Every row gives one point. The last column is the point's height on a tilted bowl or saddle (a function of degree 2), plus a little noise. Along how many of its main directions does it bend up, bend down or stay straight?

Points, 11 rows:
[[-0.09 -1.29  0.39]
 [ 0.31  0.58 -0.83]
 [-1.08 -1.57  0.32]
 [-2.93  0.38 -0.52]
 [-2.62 -2.06  1.43]
 [ 1.33  0.53  0.50]
 [ 2.30 -1.30  4.45]
 [ 0.74  1.93 -0.80]
 [-0.01 -1.42  0.74]
 [-2.57  1.30 -1.16]
 [-1.58 -0.91 -0.60]]
Directions: 2 up, 0 down, 0 straight

Points:
[[ 0.94 -0.45 -0.57  0.07]
 [-0.37  0.89 -0.62  0.49]
 [ 0.25  0.77  3.39 -0.91]
 [ 1.56 -2.26 -0.49  2.30]
 [-1.93  0.02  0.35  1.11]
 [-0.75 -0.25 -1.11  1.55]
 [-0.41 -0.59  0.28  0.34]
 [-1.85  2.31  0.79  0.86]
 [ 0.24  0.62 -0.56  0.01]
 [ 2.17 -0.28 -0.81 -0.03]
 [-0.30  1.63  2.25 -1.25]
 [ 1.86 -0.73  0.09  0.20]
 [-0.12 -2.54 -0.47  3.58]
 [ 0.28  1.56 -0.48  0.28]
 [-3.88  0.83  0.23  4.00]
 [-0.61 -0.62  4.38  0.40]
 [-0.13  3.05  0.65  1.04]
 [ 0.63  1.88  3.69 -0.56]]
Directions: 2 up, 0 down, 1 straight

Points (27 x 5):
[[ 0.82 -0.44  0.36 -0.46 -0.22]
 [ 0.47 -0.53 -2.39  0.25  0.01]
 [ 0.50  2.25 -0.87 -0.27 -0.08]
 [-0.09  2.04  0.98 -0.27 -0.16]
 [-0.67 -0.65 -1.02  0.17  0.01]
 [ 1.76  1.60  3.11 -0.15 -1.83]
 [ 3.87 -0.45 -1.81  1.76 -2.12]
 [-2.03 -1.22  2.55  2.26 -2.45]
 [ 0.20  1.89 -1.67  0.16  0.06]
 [ 0.53  1.07 -0.74 -1.06  0.06]
 [ 0.86 -0.88 -0.68  2.27 -0.69]
 [ 0.36 -1.39 -0.99 -1.66 -0.56]
 [ 1.86 -2.70  1.07 -2.20 -2.72]
 [ 1.06 -2.85  0.13 -0.70 -1.71]
 [-4.04 -1.30 -2.70 -0.63 -3.06]
 [ 2.95  1.08 -2.29 -1.70 -1.27]
 [ 0.12  3.60 -0.72  1.09 -0.57]
 [-0.65 -2.07 -1.06 -1.07 -0.89]
 [ 0.45 -0.25  1.83  1.70 -0.90]
 [ 0.00  0.16  0.67 -0.76 -0.15]
 [ 1.15 -0.74  1.10 -0.55 -0.75]
 [ 0.65 -0.08 -0.85 -1.35 -0.07]
 [ 0.11 -2.22  1.49 -0.13 -1.69]
 [ 0.87  1.18  2.13 -2.34 -1.60]
 [-0.92 -0.13  0.77 -1.96 -0.89]
 [-1.38 -2.36  2.97 -3.08 -4.41]
 [-1.30 -1.04 -1.09 -0.37 -0.36]]
Directions: 0 up, 4 down, 0 straight

Points (47 x 7):
[[-0.04  1.06 -0.67 -0.22  0.47  0.01  0.42]
 [-2.13 -1.03  2.56 -1.32  0.54  0.33  0.12]
 [-2.04  0.34 -0.87  0.91  0.19 -0.92  0.53]
 [-2.32 -1.60  0.75  0.04 -1.93 -0.77  0.99]
 [-0.48  0.41 -2.57  0.80 -0.91  2.26  1.16]
 [ 0.42 -0.88 -2.52  1.55 -2.30  1.25  0.26]
 [ 2.63 -0.71 -0.68  0.65 -1.18 -1.82 -0.82]
 [ 0.81  1.65 -1.36 -1.22  3.24 -0.73 -1.01]
 [ 1.15 -0.88  0.84  0.39  1.51 -1.35 -0.68]
 [ 2.60 -0.82  3.10  0.37  0.56  1.18 -3.15]
 [ 0.12  0.31 -1.12 -1.73 -2.23 -1.51  2.32]
 [-0.78  0.96 -0.80  2.90 -1.48 -0.64 -0.44]
 [-0.96  0.59  1.35 -1.54 -0.55 -1.44  0.60]
 [-0.61 -1.52 -0.43 -0.13 -0.46  1.90 -0.81]
 [ 0.33 -0.94  0.18  2.32 -1.33  2.68 -2.94]
 [ 0.60  2.21 -2.98  0.12  0.72 -0.51  2.41]
 [ 0.29 -0.66 -1.05  1.73  2.05  3.91 -3.42]
 [-1.43 -0.06  1.22 -0.19  0.76  1.60 -1.03]
 [-1.34  0.40 -0.22  1.13 -0.50 -0.18  0.19]
 [-0.46  0.50  0.75  1.80 -0.69  0.44 -0.72]
 [ 2.02 -0.48 -1.04 -1.37  1.74 -3.08 -0.67]
 [ 0.61  1.29  0.37  1.52  1.28 -0.91 -0.22]
 [-0.40 -0.59  0.74  0.06  0.52 -2.35  0.55]
 [ 1.04  0.57 -2.33 -2.68 -2.08 -0.23  3.55]
 [ 2.57 -0.80 -2.57 -1.05 -0.49 -2.14  0.95]
 [ 1.55  0.48 -0.64  1.77 -0.06  1.64 -1.16]
 [ 0.45  0.25  1.69 -3.87 -0.07 -3.08 -0.45]
 [-4.40 -0.33  2.04 -3.34  1.08  1.04 -1.10]
 [ 1.38  1.55 -2.82 -0.53 -0.94  1.01  2.98]
 [ 0.71 -2.47 -1.50  0.68 -1.92  1.59 -0.94]
 [ 2.00 -2.43 -0.55 -0.98  1.67 -0.03 -1.69]
 [-2.05  0.16  2.78  0.25 -0.42 -1.01  0.51]
 [-0.66 -0.18 -1.12  2.65  1.20 -2.07  0.04]
 [-1.34  2.52  0.80  0.05  1.69  0.91 -0.35]
 [ 0.70  2.17 -1.14  0.93  0.33  1.01  0.99]
 [-0.43 -4.13  1.83  0.16  1.02  0.79 -0.65]
 [-1.36  2.54 -1.41 -0.92  1.24  0.03  0.89]
 [-0.13 -2.31  0.20  0.06 -0.02 -0.91  0.28]
 [ 0.82  0.22 -3.59  0.69 -1.35  0.49  2.51]
 [ 0.63  1.79  2.67  0.79  1.98 -5.32 -0.18]
 [-1.60  0.70  1.32 -2.38 -1.02 -1.93  1.06]
 [-1.51 -1.64  1.20 -0.04 -0.98 -0.54  0.65]
 [-1.48 -1.65  2.44  0.53 -0.49 -1.54  1.01]
 [ 1.34  3.97 -1.40  0.89 -2.00 -0.20  3.16]
 [-2.83  1.41  0.42 -1.01  2.03  1.93 -1.56]
 [ 0.68  0.99  0.06 -1.83 -0.49 -1.28  0.49]
 [ 1.71 -2.28  0.39  2.44 -1.06  0.35 -2.97]]
Directions: 2 up, 3 down, 1 straight
